Every row gives one point. Two turns around zero, p and q, are shown by what they do to some points. Where does a point land after both, in the order given? Backwards means that the second turn is done in reverse. Each puzzle has new turns, and all numbers are rounded.

Turn p:
-7 -34 -21 => -22 -28 -19
-9 19 32 => 10 13 34
18 28 -9 => 17 27 -13
14 11 31 => 28 3 22
-16 -24 -34 => -34 -15 -25
Turn q:
59 7 8 => 59 -9 3
-14 1 0 => -13 5 1
6 25 -11 => 11 21 -15
9 -5 31 => 10 -3 31
-23 -11 -32 => -28 -8 -28
-37 -18 4 => -40 -6 9
Where do these land?
p, then q: 9 -17 3 => 1 -19 -1
q, then p backwards: 17 38 25 => 13 41 22
q, then p: -9 -36 11 => -13 -31 19
p, then q backwards: 14 4 2 => 13 6 -3
p, then q: -31 40 -33 => -21 55 -15
q, then p backwards: 0 -30 -8 => -3 -31 -1

Turn p:
-18 0 -10 -17 2 23 => -24 -6 3 -17 1 18
27 20 13 -13 -38 -47 => 35 18 23 -13 -21 -49
-12 -16 -16 -15 26 13 => -18 -13 -12 -13 27 15
-28 37 8 8 29 15 => -22 41 2 10 10 31
-17 -31 -28 18 2 2 => -27 -26 -26 13 6 -9
23 14 35 7 -40 -10 => 33 6 31 11 -36 -14
25 -21 31 1 -13 -30 => 39 -15 21 15 5 -26
2 -2 -33 10 32 34 => -15 -5 -43 -6 8 34
Turn q:
-24 -13 24 28 11 25 => -27 -2 26 24 -5 29
-30 20 0 29 -24 -36 => -8 9 -25 40 -36 -20
16 -6 0 -45 21 -10 => 9 2 13 -29 31 -29
-10 8 -28 24 4 9 => -6 0 -29 16 6 22
-4 -7 -26 28 -22 -30 => 11 -24 -34 27 -17 -9
29 36 22 2 -25 6 => 29 31 5 -16 -34 8
-3 -15 33 -49 -26 -17 => -9 -8 29 -34 -22 -45
3 -12 -21 -12 29 37 => -12 -5 0 -20 40 28
23 -11 -4 -6 32 15 => 14 -3 14 -8 35 15
Where do these land?
p, then q: 19 0 3 36 -40 5 => 19 -27 -16 4 -43 5
q, then p: 8 7 30 -7 -47 21 => 0 -12 42 -24 -35 -7
q, then p backwards: -16 -14 2 -4 5 29 => -25 -5 -2 -15 5 21
p, then q backwards: -17 -20 26 11 -13 -17 => -10 -21 23 10 16 -23
p, then q: 25 -13 -5 -13 36 -9 => 19 -1 0 -9 43 5
q, then p backwards: -24 14 21 25 -36 29 => -16 29 -3 18 -27 43
p, then q: 17 4 -43 -19 34 -21 => 6 9 -30 -16 49 -22
p, then q: -4 -7 -36 -39 32 -21 => -12 12 -7 -10 54 -32
q, then p: -8 28 2 10 29 -15 => 4 37 -20 16 -4 4

Turn p:
-22 -26 1 18 -7 18 29 1 -17 => -34 -13 5 11 -7 16 19 23 -17
-42 -5 -5 -33 -4 -30 12 -26 5 => -39 -8 -17 -27 -15 -30 9 -29 1
-15 21 24 -8 38 -11 32 33 -11 => -21 23 24 -14 23 -39 -4 36 1
-27 14 18 21 -17 26 12 31 -28 => -31 21 13 14 -10 18 -25 36 -21
7 -12 -46 18 28 28 -24 -4 -35 => 10 -29 -16 8 50 30 -9 1 -36
16 -4 -22 -13 -16 -12 10 -21 -9 => 12 0 -11 -13 -9 2 24 -21 -21
7 16 2 11 29 20 -6 -18 -11 => 0 1 22 12 35 8 -5 -14 -5
22 3 1 -14 -18 11 -6 9 46 => 25 14 -8 -11 -15 18 5 -1 42
27 5 -3 47 -37 -30 -16 16 37 => 40 19 -32 50 -32 -5 4 7 20
26 -12 29 -46 4 -22 -44 -21 24 => 38 -28 17 -28 -19 -21 -18 -39 36
Turn q:
-20 -33 4 5 -19 -24 -8 41 -1 => -38 -40 -8 1 -24 -7 -6 20 4
29 33 17 30 25 -16 5 12 24 => 22 5 20 38 24 -38 -6 13 13
-8 -35 -24 6 -18 12 -16 -18 -47 => -7 -6 -30 -22 -16 29 -10 0 -50
-27 -32 -3 22 -17 -48 33 -22 3 => -22 -34 -32 4 -11 -36 24 -39 -17
49 25 9 -7 -10 1 -24 0 37 => 34 27 18 23 -22 -13 -28 5 31
3 22 4 11 -22 23 -32 -31 25 => 1 41 6 31 -13 18 -22 -25 2
-27 -17 -18 -26 38 24 25 5 7 => -1 -14 -18 -24 35 31 27 0 27
15 9 36 4 11 4 23 -13 -11 => 25 -8 33 6 9 -5 19 -11 -14
5 21 -2 -24 15 0 -36 1 -44 => 1 16 22 -39 15 8 -36 15 -21
-19 6 -24 -21 -4 25 29 22 7 => -14 14 -12 -16 3 16 38 19 24
Where do these land?
p, then q: -1 15 17 -7 46 19 48 5 12 => -10 -20 38 1 39 -15 24 -4 35
q, then p: 23 11 -16 2 -40 4 30 -28 -12 => 10 42 2 -8 -18 0 20 -14 -38
q, then p: -5 17 -26 18 -8 13 -57 -17 10 => 2 15 -19 22 26 18 -49 -24 -5
q, then p backwards: 11 17 27 -16 22 -35 -27 -26 5 => 6 26 29 -22 25 -10 -38 -15 -9
q, then p backwards: 6 -12 34 41 -8 -7 -9 -4 -7 => 0 -13 16 34 -3 -9 -14 -17 -34
p, then q: -23 -22 15 -42 47 10 -6 30 -7 => -16 -46 11 -29 4 12 -26 1 46
q, then p: -22 -19 11 -31 -35 -41 25 -11 10 => -27 -10 -14 -19 -46 -10 31 -34 3
q, then p backwards: -11 -41 9 13 -16 4 23 -4 -27 => 0 -41 -21 0 -19 -2 10 -20 -25
q, then p backwards: 8 18 -39 31 20 14 -8 8 -17 => -1 21 -33 24 13 0 6 38 -13
p, then q: 10 41 2 2 -23 5 9 13 11 => 0 45 21 8 3 -11 -2 9 4
p, then q: 3 -25 -35 -12 -6 15 -27 35 22 => 16 7 -35 -8 -11 27 -10 33 32
